Every row gives one point. Each copy is the shape, with its points in the same order, turned, moved and blurred by noise. Some copies are also mirrored. Which?

Shape (7 x 2):
[[  3 -29]
 [ 87  19]
 [-45 -67]
 [  8  20]
 [-16   6]
 [-53  -4]
 [-40 -65]]
Copy 1 (7 x 2):
[[ 19 -31]
 [ 73  61]
 [  2 -84]
 [  6  17]
 [-11 -12]
 [-38 -33]
 [  7 -88]]
Copy 1 is: only turned
Copy 2 (7 x 2):
[[ -9  22]
 [ 62 -43]
 [-46  70]
 [-14 -26]
 [-35  -9]
 [-69  11]
 [-41  67]]
Copy 2 is: mirrored

Shape (7 x 3):
[[ 45  42  33]
 [-27 -73  27]
 [ 58  22  27]
 [-72 -10  10]
 [ -2 -17 -64]
 [ 43  46  63]
 [ -3 -56  18]]
Copy 1 (7 x 3):
[[ 27 -18 -74]
 [-89 -28   4]
 [ 38 -37 -62]
 [-61  38   4]
 [ 21 -19  63]
 [ 30  -7 -91]
 [-54 -38 -16]]
Copy 1 is: mirrored
Copy 2 (7 x 3):
[[ 54  32 -16]
 [-11 -75  39]
 [ 56  12 -31]
 [-41 -10  64]
 [-49  -9 -38]
 [ 80  23   1]
 [ -9 -60  13]]
Copy 2 is: only turned

Shape (12 x 6):
[[ 27 -66  -4  17  -4  28]
 [ -7  -5 -16   3 -19  13]
 [ 27  21 -13  10  10  27]
 [ -3 -11   0   2  12   0]
 [ -4   1  -3  28   2 -48]
 [ 21   7 -41 -80 -38  28]
 [-13  19 -10 -61 -19 -19]
 [ -7 -13  -6 -16  -4  18]
 [-19  17 -25 -51   0  29]
 [-19  17   2  13  -3 -18]
 [-16 -10 -35  18  13  17]
 [-20 -11  -1  27  -8  29]]
Copy 1 (12 x 6):
[[ 16 -68  16 -37 -24  29]
 [  3 -15  -2 -27 -17  -7]
 [ 39   6  37  -8  -5  -6]
 [  3 -28  14   2  -6   5]
 [-30  -8  11  37 -34   8]
 [ 47  37 -31 -52  30  27]
 [-10  32 -27 -13  30  18]
 [  5 -17  -5 -24  13   1]
 [ 28  19 -22 -12  39 -16]
 [-27   0   9  10 -13 -18]
 [ 23 -30  -7   1 -19 -27]
 [ -9 -31  20 -22 -18 -29]]
Copy 1 is: mirrored
Copy 2 (12 x 6):
[[ 77 -13  14  29  -8  -8]
 [ 29   4  -6 -19  -6   2]
 [ 32   5 -45  -4  24  -6]
 [ 12 -13  -8  10  -1  -6]
 [-11  -2 -19   4 -32 -45]
 [ 31  17  26 -61  70   2]
 [-25   9  21 -40  33  -6]
 [ 19  -6   4  -9  10  12]
 [  6 -11  -1 -41  39  29]
 [-13   4 -22  -9 -18 -10]
 [ 32 -31 -26 -16 -14   3]
 [ 32  -3 -17   0 -26  22]]
Copy 2 is: only turned
Copy 3 (12 x 6):
[[ 24   1 -52  17  11  45]
 [ 16  14   8  -7  16   8]
 [  2  55 -17   6  19  -7]
 [  6  20  -7   7 -13  10]
 [ -6 -21  10  37 -12 -23]
 [ 74  47  -6 -62  15 -22]
 [ 41  19  26 -40 -28 -30]
 [ 18  22  -2 -17  -4  17]
 [ 21  41  12 -58  -5  -7]
 [ -4  13  28  14  -5 -10]
 [-22   3 -11 -12  16   6]
 [ -7  11  13   8  19  34]]
Copy 3 is: mirrored
Copy 4 (12 x 6):
[[ 40 -53   5   6  16 -21]
 [ -8  -8 -20  13  -7  -5]
 [ 26  13 -33  26  17  23]
 [  6   0   6 -10  10   3]
 [-19  26  38  18  25  -9]
 [-29 -18 -95 -13  31 -22]
 [-49  17 -43 -30  25 -21]
 [ -1 -15 -28 -13   1   2]
 [-32  -4 -56 -25   2  20]
 [-21  28  11   7  -4  10]
 [-11 -20  -3  18   2  25]
 [ 10 -10   2  18 -26   5]]
Copy 4 is: only turned
